Each row is a point. A path goes straight from each point to the next, and from the last back to the first. The post is the endless flat space through its rows: a point in 2 columns, a line in 3, a plane in 4, and so on, so that a path can go around it. How many times does the path go around the post? Going back the other way cancels.

Post, one row:
[[ 4 14]]
Path, 34 rows:
[[ -1  -4]
 [-29  12]
 [-31  62]
 [  0  44]
 [-44  37]
 [-24  55]
 [ 30  65]
 [ 35   8]
 [  9 -18]
 [-34 -29]
 [-44  19]
 [  3  36]
 [ 39  51]
 [ 41 -10]
 [ 19 -49]
 [-36  -9]
 [-47  39]
 [  8  73]
 [ 42  40]
 [ 62 -13]
 [ 62 -13]
 [ 70  -3]
 [ 44  45]
 [  2  50]
 [-17  33]
 [ 15  30]
 [ 36   9]
 [ 23 -16]
 [-10  -7]
 [-38  18]
 [-11  52]
 [ 31  64]
 [ 66   4]
 [ 11  -8]]
Times around: 4

Post, 3 rows:
[[ 32   6 -63  20]
 [-18   8   6 -27]
 [ -7  34  30 -38]]
Path:
[[-56  10  51 -19]
 [ 17  95   5  -5]
 [-45   2   5 -38]
 [ 36  40   3 -57]
 [-50 -35  25 -40]
 [-16 -22   2  -3]
 [-34  24   9  -4]
 [  0  44 -36  -9]
 [-22  38  34 -64]
 [ 58  25 -34   2]
 [-21 -12  31 -42]
 [ 17  34  36 -70]
 [-30  11  -1 -39]
 [ 19  59   8 -17]
 [  4  27   9  -6]
 [  9 -43 -80  33]
 [ 39  30  21 -49]
 [ 10  22 -31 -23]
 [-28  23  -6 -27]
 [-16 -28 -79  41]
 [ -2 -25 -45  30]
 [ 24 -11   9 -13]
 [  8   1   5 -59]
 [ 43  53  -7 -57]
 [ 28   5   9 -37]
 [ 48  42  33 -18]]
Times around: 0

Post:
[[ -1  -8  22 -35 -34 -13  -9  38 -47]
 [-26  37  20  32   8  -2  -2  12 -19]
 [ 34 -28   0   4  13   7  -9 -24  65]
 [-19  31 -15  10  13  16 -18 -33  -2]
 [ 14   7   4 -38   9   9  60  38   5]
 [-45 -13  15 -25 -36 -30  59  37 -95]
 [ -1  13 -15 -19   6 -39   3 -14  -9]
 [ 64 -14 -11  58 -19  15 -65   8   8]]
Path, 28 rows:
[[ 16  10 -35 -77 -12 -62 -19  59 -48]
 [ 49  20 -24 -45  30  42 -59  -3  43]
 [  5  62  32   4  25  34   8 -30   9]
 [-37 -35  47  43 -22  12  48  -8 -18]
 [ 26  80 -12   4  12 -54 -23  48  27]
 [  5 -43   1  38 -43  21 -27  64 -31]
 [-19  27  14 -14 -16  18 -36 -12  16]
 [ 87 -59   1  19 -72 -19 -23  50 -50]
 [-53 -39   7 -36 -28   1  92 -47 -74]
 [ 56  22  29 -42 -26  83 -15  -8  48]
 [-39 -23  32   6 -32   7 -15   5  11]
 [-19 -24  60  38   0  19   9  63  18]
 [ 43  -4 -25 -12  17  18 -39   7   4]
 [-69  12  -3  37  43 -57  71 -34 -27]
 [-13  -1 -11   5  -9  12 -88   9  -6]
 [ 21 -36 -26 -29 -20 -18  19  -6   3]
 [-17  12 -54  18   3 -19  94  -2  -5]
 [  0  60  19 -32   7 -44 -48  70  12]
 [  4  -2 -41  11  11 -24 -21 -12 -28]
 [ 11  47  50  -7  49   5  12  21  67]
 [ 32  73 -15 -11  15  -8 -29 -36  16]
 [-66  32  21  24 -27 -16  31  -3 -31]
 [-34  18  44  20 -25  28 -19  60 -43]
 [ 16   1 -43 -15  14  -9 -13  10 -15]
 [-15   7 -21  -2  12  34 -28 -43  -5]
 [ 54 -12  24   1 -32   1  -1 -12 -25]
 [ 32  16 -21 -42 -43 -45 -11  14 -46]
 [-15  -9  -3  28  -4  15 -27 -21  28]]
Times around: 3

Post (11 x 12):
[[ -6  34  12  18   8  26  28   9  -1  -7  21  17]
 [-20  21   2 -30  -1 -23   6 -27   7   1  -1 -28]
 [ 11  -4   2 -17  15 -37  30   5  -5 -12 -30  47]
 [  1   0  11 -22   6   1   3   9  39  19 -23   1]
 [-32   0   7  -2   7  17 -26  -3  -3 -14   1  18]
 [ 19  -7   5  12  26 -17  10 -26  19 -26  26 -45]
 [ -6   7 -22 -43  12 -12   8   3  13   9   4  20]
 [  0   6 -19  -8  -6  -5  -7 -27  16  11   3  13]
 [ 32  -3  12 -10  19 -31 -12   7 -21   1  -8  20]
 [ 51 -22  15  -2  -9   9  65  82 -25   3  11  27]
 [-41  10  51  33   3   3  -9   4 -14 -22  35  40]]
Path, 30 rows:
[[ 10  38   3 -10 -10 -16  11  -9  15  16  41 -26]
 [  5 -13 -12  13  13   7  -9  13  58  15  26 -46]
 [-16   2  -7 -11   0  -2  11 -10 -26  -6  63 -25]
 [  6 -13  56 -26  -3 -13 -24 -11 -29   3 -16 -39]
 [-31   7  54 -12   4  33  -6  26  21 -30 -13  14]
 [ 11  18  -4  12 -41 -39   6  -7  -4  -7 -12  13]
 [-36  -3 -11 -34   5 -23   0  -4  21  -4  -7   3]
 [-20 -18  -5  -6 -13   0   6  -5  14  35   5  18]
 [ 14  16  15 -11  14  -8   4   0  18  34  54  19]
 [  1  38  -4 -49  16 -15  13  -7 -17  -1   7   2]
 [  9  73 -16 -11   3   1  15   5  -8 -15 -29   7]
 [-11   9   2  -3  21  -9 -15  17 -16 -19  12   7]
 [-19  -9   4 -48  24 -95  25 -24  -9   4 -34  -8]
 [-12  21  46 -30   9  -9  31  21 -49  22  -8  80]
 [  1  -7  20  -3 -29  34  20   1   2  -1  40   8]
 [  6  43  -9 -20   5 -46  29 -17  30 -15  -2  28]
 [  4  15  -4 -14  -9 -24   5  -7  57  32   5 -12]
 [ 16  -4  40   9  -9 -35 -34   3 -30  26 -37  26]
 [ 21  31  11  13  13  -9  29   8  34  49  22  -5]
 [ -7  -2  49  -5 -11 -49  44  41  36   2 -58 -30]
 [ 17  16 -22 -13 -20   5  40  30  32   7   8  48]
 [ 29  -3  11  15   4  51 -16  18  20  16  55  28]
 [ 40   7  19  -4  13  45  42  34  -3  38 -10  40]
 [-29   4 -20 -26  19 -55  -8 -48 -25 -22 -12  30]
 [-56  33  29 -32  11 -12  11  48  -7   2 -12  -7]
 [ -5  13   3 -10   3  10  -1  54  24  -2  10  14]
 [  6 -43   2  10  27  22 -28  21  46  -6 -38  -4]
 [ 13 -13  17 -15 -14 -26  -5  -9 -14  20 -10 -30]
 [-27 -19  -7  27   0  24   6 -45  -2 -22  54  61]
 [ 47  29  36  26   5 -31   0 -26   1   3  24  25]]
Times around: 3

Post, 17 rows:
[[ 24  14 -25  17  -9 -10  12 -21   9 -41  -6  -4   3  25  -2  36 -10  10]
 [ 14 -35 -17  28   1   9  10  -6   6  20 -29   7  12  -7  -2  29 -26  10]
 [-14   7  31   7  -6   9  18  27 -25  16 -48 -17  36  26 -12  -5 -14  16]
 [  2  27 -15  24  28  -2  41 -41 -27 -10 -14  11   7  15 -14  45   5  -3]
 [ -3   6  -1  -4   4  -5  17   2  19   5   3  -1  11   1  13  23  17  -9]
 [  5 -95  29 -11  -2 -36  30   6   4  13 -12 -15  23 -36 -19  -7 -11  -6]
 [ 38  -7  32 -11 -17  -2 -17   2  -1   1  50   6  24  -6  -6   2 -13 -16]
 [ -4  -5  -5 -14  28 -25   1   0 -17  -4   2 -25  25  18  26 -14   8 -14]
 [-15 -39  26  20 -26 -66  12   6 -30   3 -17  -3  25 -27  -1 -33 -14  -2]
 [-18 -17  -7  -4   5  -3 -37  -6   0 -20   4   7 -24  -9   8  10   7 -18]
 [  7  -9 -14 -17  43   7 -29 -33  18  -2  -1   2 -10 -20   0 -33   0  21]
 [ 12  -7   8  16  12 -22 -28 -13   4 -19 -12 -10 -10   0  -6 -13  -2  -9]
 [-14 -19  14  13   9 -10  13  25   0 -12 -19 -21  35  -9  14  11  -6   4]
 [ -2  14  15 -14  16   2   2 -17 -14   1   0 -25 -16   0  12   0  -7   0]
 [ 29  23 -25  14  -3   5  20  -1 -14 -21 -22  12 -10  -2 -11  37  -9 -11]
 [ -1   5  -3  11   6 -11   8 -13  22 -11  -3 -10  33  12 -11  -8 -25 -14]
 [-12  -2  -1  10  17  -6  -9  30   6  -4  -3  -3  -7  10   1  -7  -9   4]]
Path:
[[ 31  37  -2  17  -3   7  12 -17   9 -24 -29   6  18  18   4  11 -12  35]
 [ -9 -22 -18 -20  11 -26  13  14  -2   1   7   9  -9 -14  14  10   2  10]
 [ -7   1  13  18 -22 -27  -1  -8 -19 -11 -51  -7  -6 -33 -19  -9 -24  17]
 [ 11 -21 -36  23  22 -17 -44 -36  -9  -8 -13   4  25 -19 -14 -38 -24 -14]
 [ 16 -76  24 -26   3 -30   5 -46   9  38   3 -10 -12 -15 -75 -27 -15 -19]
 [ -4  -4  19   9   8   8   8 -23   5 -27   6 -41  18  -4 -11  15 -24 -25]
 [-44 -23 -24  18   8 -50   3 -14  -1 -10 -45 -12  -1 -16  25 -38   6   7]
 [-34  12  25   2  31   6 -33  -6 -25 -10  15 -16 -23  23  31  -1 -11 -20]
 [-29  -8  43   7   2 -15 -47  25 -47  10  24  20 -31  29   4  30   1  -8]
 [  1  22 -27 -44  25  -4 -23  11  16  -8  14  -1 -28  -2  -3  -3  15 -35]
 [ -3  -2  19  -9  34  15 -11 -12 -45  10  -6 -32  -2  -7 -10   2 -24 -36]
 [-20   5 -30 -11  32   7  17 -19 -17   6  19   5 -63   9  11  14  23 -18]
 [ 19  12  10 -15  32 -25   0  -8   1 -27  65 -10   5  15  38 -10   9 -27]
 [ 24  -4  18  21  -5 -26  -1  25   9  -7  -5 -11  14  38  -7   2 -21 -13]
 [-17  12   5 -10   7 -30   1  25 -17 -27   1  -3 -25 -20   8   2   2  20]
 [-31  -3  -3  28   5 -18  16 -14 -20  19 -28 -10  32  27   0  10 -15   6]
 [-11 -21 -10 -19  23   4  11 -17 -12  -5  20  -6   6  -8   4  28  11 -33]
 [  8   8  40  -5 -17   4  19  31 -23  20 -27 -20 -31 -28  21  -3   2  12]
 [  8 -14 -37 -14   0 -15   4 -14   7 -33 -27   7 -25 -19   7  -7   1  14]
 [-32  -1  38  11  31 -21 -12 -61   5  20   2   8  24  60 -39 -14 -11  -2]
 [  3 -23 -45 -26  17  -2 -12 -24  26   0   4  24  18 -44 -11   1 -12 -14]
 [ 13  32 -12  10  21 -28  44 -15   6 -10 -13   3   6 -19 -34 -17 -21   6]
 [ -9   8 -28  -2  30  -4   1 -17  -1  -6 -10  -2   1 -36  -3 -22   4   1]
 [  5 -23 -32  56   0   1  42  13  11  10 -28  25  31  -2 -12  32   5  -3]
 [-10 -18  43  13  36   1 -14 -51   4   0 -61 -22  17  31 -19 -35  -6   2]
 [ -1  -2 -28  18  32 -33  19 -15  21   4  -7  19  -3  10  -6   6  -2  -9]
 [ 31   9  22 -26  14 -17 -24 -50  19 -20  16 -27  -9 -44   2 -14 -19 -34]
 [ -4  13 -19  24 -21 -19  25  13  -2  -2 -10  26  -2   3 -46  21  -1  19]
 [ -1 -25   1  -1  -7 -15  45 -33 -19 -15 -13 -27  32  -3  -7  13 -15   2]
 [  0  -4  45   0   7 -14  20  31 -12 -27  18 -58  10  20  20   4 -15  -5]]
Times around: 5

Post (17 x 18):
[[ 14  29  63 -30 -10  15 -29  32 -18 -13   2 -14  -1  15  25 -24 -10 -28]
 [-18 -47 -21 -20  -6 -45  10   6 -13  18  22   0   1   4  35   1   7 -60]
 [-26   3  -7   7  31  45   2 -20 -11  -5  -1  -7  17  -9   8  27  -2  -3]
 [-28  31  45 -29  10   6 -15  39   8 -19  35 -32 -16   2  19   0 -33   7]
 [ -1  20  48 -38  -3 -15 -57  10 -21 -31   6  -5   9  17   4 -11 -46 -11]
 [ 27   7  43 -28  -5  -3 -35  29 -21 -24  26   6 -20  -3  23   1   3  -2]
 [-10 -39 -43  20 -20 -19  -7 -14 -11  39  30  30 -37  10  11  27  -3 -38]
 [ 18  14 -22 -13  40  30  24 -16  -8 -13 -12   6  -2  19 -11   4  -3  -3]
 [ 18   2 -26  11   2  38  -4  -2  -8 -13 -13 -21 -13  -4 -40 -11  -2   8]
 [ 11  -2 -14  23  25  19  30 -19  20  -1   6 -16  12   2 -35  20  24 -14]
 [ 13 -21  44 -33 -20 -19 -53  13  21   3  28 -14  12  11  41 -21 -24  -4]
 [-12  17 -20  20  20  -5  12  15  -8   2 -27   2   2   5  -5  28  23  -5]
 [  0  28  44 -49   1  -3 -38  16   4 -12  10  14  14 -24  25  -3 -42 -13]
 [-22 -73 -12   7 -27   6  46 -16 -12  21  -6  16 -32   8  10  35  -3 -30]
 [ 19  15  50 -39 -25   6 -25  53 -17 -19  25   9  40  13  10   3 -31   9]
 [ 10   8 -22  13  42  27  38 -33 -19  30  -9 -20   3 -25 -18   9 -10  14]
 [  5  22 -39  13 -19  18  36 -34 -26  11 -14 -26 -14  -9   8  23  -1   2]]
Path (26 x 18):
[[ 10  24 -13 -24   0  52  29 -18 -48  -2 -27  15   6  10 -19 -25 -40 -22]
 [-13  34   7 -13 -31   3   0  10   5 -11  22 -54 -49 -45  -3  20 -17  34]
 [-34 -25  19  -9  -6  15  -3  25 -13 -32  16   2 -21  34 -30  13 -14 -61]
 [-13  24  13 -14  20   6  -6  -9  22 -38  -7 -10 -28  12 -16   3 -20 -34]
 [-49  46  -6  27   9  -3  -6  10   0  -1 -30 -20 -16   5   9  19 -22 -12]
 [ 28 -74  10  12 -45 -15 -31   4   1  14  18  13  35  -4  13  19 -13 -13]
 [ 10  14 -17  -8 -36 -32  54   2 -26  36   1  -2   0 -16  29  11 -18 -10]
 [-13 -31  29 -23  31 -24  12   7  13 -20  21 -28   2  19  29  -3  30   7]
 [-37 -19 -16  -2  -7  -6 -12   2   6  -8  29  22  -4 -14 -36  54 -44   3]
 [ 23 -27  59 -13   0  39  10 -16  -8   2  23 -23  -5  -7 -12   4 -28  -8]
 [ -8  12  21  51  -9  15  23  22  -3  24  -3  -9 -32  15 -10  29  -2   1]
 [-18  26 -14  -1   1 -18  -1 -13 -30 -10   3  -5 -20  34 -27 -13 -33 -46]
 [ 56 -13 -24 -38 -20 -52 -66  24  13 -45  18   1  14  21 -23 -36  27 -21]
 [  6  58   7 -19 -23   6 -20  28  10 -56  13  -3  15  -3 -12  45   5  21]
 [-33 -22  68 -28  20  15  36  60  24 -37  45 -46   7   5   9  23  -3 -41]
 [  7 -15   6 -40 -63   3 -60  -6 -61   2   4 -20  24 -10  62 -41 -52 -34]
 [ 49  56  11  -2 -19  40 -41   8 -21  -7 -16 -13  15  11   8 -34  -6  23]
 [ -3  64  30 -18  24  -8 -37  14 -29  12  45 -24  40 -10  10 -14  -4 -33]
 [ 23   5   9 -60  24  30 -62   9  -3 -39  -8  30  22   6  -9 -11 -31  -6]
 [ -3 -66  -2 -32  95 -34 -15 -20  16 -17  31  40   9   4  17  14  21 -61]
 [ -7  24 -28   4  49 -35   9  40 -26 -27  -6  18  19   2   4  -3  41 -63]
 [ 34   8   0 -32   2 -47 -31  59 -37 -24  40  54   5  34  -1 -23  36 -70]
 [-24  20  60 -23   8 -28  -5  13 -57  25 -25 -33  26 -15  23  -7  -6 -32]
 [-14   4  -6 -12  -2  -7 -42 -19 -12  -2  33   0 -61  10  35  31   6 -44]
 [-45   4  20 -10  63  14   3 -23  17   9  11 -45   2 -33   0   1 -63   4]
 [ 23  27   1  20 -15 -19  33  28 -11  -2   4  11 -41  17  -2   6   6 -16]]
Times around: 5
